Each row is a point. To make a cloud, some directions were put in groups of two or more. Within a group, all points are equally far from the middle, so they leave a hole (a ring in 2 directions, a hollow ball in 3). The other directions are filled evenly. Then the cloud was stretched, turned, moved and blurred a little. How many holes are there, and how many directions does each take, smallest first?

Cloud (20 x 3):
[[-30  -3 -26]
 [-12 -31  -7]
 [  6 -10 -13]
 [-30 -11  15]
 [-60 -29 -41]
 [  2 -20  -2]
 [-36 -44 -12]
 [ -1 -40  56]
 [-18  -6  -5]
 [ 20 -18 -15]
 [-36   8 -13]
 [  8  40  12]
 [-19  33   9]
 [-20 -27  32]
 [  7  23 -17]
 [-21  22  -5]
 [ 32  23  23]
 [ -7  36  -1]
 [ -9  58  -1]
 [-16  -9  37]]
Holes: 0

Cloud, 19 rows:
[[-13  23   4]
 [  0  19 -24]
 [-60 -18  23]
 [-17  -5 -27]
 [  1  -5 -30]
 [-30  -1 -25]
 [-29   7 -23]
 [ 42  35 -17]
 [ -3  -1  37]
 [ 17  -2 -24]
 [-22  35 -12]
 [-29   3  -1]
 [ 19  -2  -5]
 [  7  15  24]
 [ 23 -27  14]
 [-48  19  19]
 [ 27 -36  14]
 [-37 -15 -17]
 [-39  30  21]]
Holes: 0

Cloud:
[[-19  -8   2 -10]
 [ -2   1 -23 -11]
 [ 12 -12  -4 -22]
 [ -8 -13  13  -9]
 [-29   2   3 -17]
 [-14 -15 -16  46]
 [  0   2 -18  13]
 [  0 -14 -24  -2]
 [  1  15 -13   9]
 [-16  16 -21 -10]
 [-17   3  18 -36]
 [-29  -5   8  -7]
 [  8   2   3 -29]
 [  4   4   8  -2]
 [  7 -14 -33   0]
 [ 15 -39   1  40]
 [ 24  -8 -26  57]
 [ -7   5 -25  58]
 [-29  18   7  26]
 [ 11 -20 -11  60]
 [  2  -6  33 -11]
 [ 13  -3 -11 -43]
 [-16  -7  14  13]
 [ 12 -16 -14   2]
 [  3  22 -13  31]
 [-10 -14  17 -30]
 [-18   0   5  -5]
 [-23   7  15  21]
 [ -1  11 -49  50]
 [-18   4   4   7]
 [ 29 -29  -8  24]
 [ 17  20 -23  26]]
Holes: 0

Cloud, 26 rows:
[[ 17  38  27  -1]
 [-11  -1 -53 -17]
 [ 19  37  27   6]
 [-21  18 -23 -35]
 [ 20   4  -3 -41]
 [ 30 -27  13 -21]
 [-17  13  32  35]
 [ 43 -13 -15  25]
 [  5   2 -60   4]
 [  7  24 -37  37]
 [ 12  36 -34  25]
 [-28 -29  14 -24]
 [ -5 -53 -12 -10]
 [-11 -10 -26  49]
 [-37 -27 -11 -18]
 [ 29 -40  11  21]
 [  7  -7  28  44]
 [  6 -41 -26 -22]
 [-26 -30 -36 -12]
 [-11 -51 -12  28]
 [ 20 -18  41   9]
 [-31  42 -11  -2]
 [ -1  53 -15   5]
 [ 38 -24 -27 -10]
 [-40   0 -28  26]
 [-17 -44  13 -16]]
Holes: 1 (4)
